Rows are points. The ring and each string are closed loops that go straight from each point to the next, and from the last back to the first. Before rounding, they use only three directions, however many columns there are. How many times does the string pass through the ring? Passing back the other way cancels.
(in the rows, 128 means zero)

Ring (8 x 4)
[[201 178 113 111]
 [186 184 136 121]
 [147 167 135 132]
 [117 143 115 129]
 [ 94 108  73 103]
 [105  98  47  85]
 [151 116  43  88]
 [181 139  60  98]]
String (15 x 4)
[[158 163 117 146]
 [144 150 109 117]
 [129 150 123 106]
 [118 153 138 103]
 [123 170 157 150]
 [140 169 148 114]
 [151 161 126  98]
 [163 160 109 122]
 [156 152 105  97]
 [185 177 129  86]
 [211 192 135  98]
 [218 196 131 123]
 [199 181 115 151]
 [194 186 127 153]
 [187 200 160 153]]
Times through: 1
String (18 x 4)
[[ 73  99  77  76]
 [ 77  85  46  91]
 [118 106  48 114]
 [141 132  79 101]
 [141 128  73  88]
 [160 127  52 114]
 [192 134  38 125]
 [186 149  68 134]
 [167 149  87 114]
 [175 161 107  86]
 [209 194 140  94]
 [209 202 148 138]
 [179 176 121 156]
 [166 187 154 151]
 [148 166 128 160]
 [141 146 100 134]
 [125 137 103  95]
 [103 124  97  85]]
Times through: 2
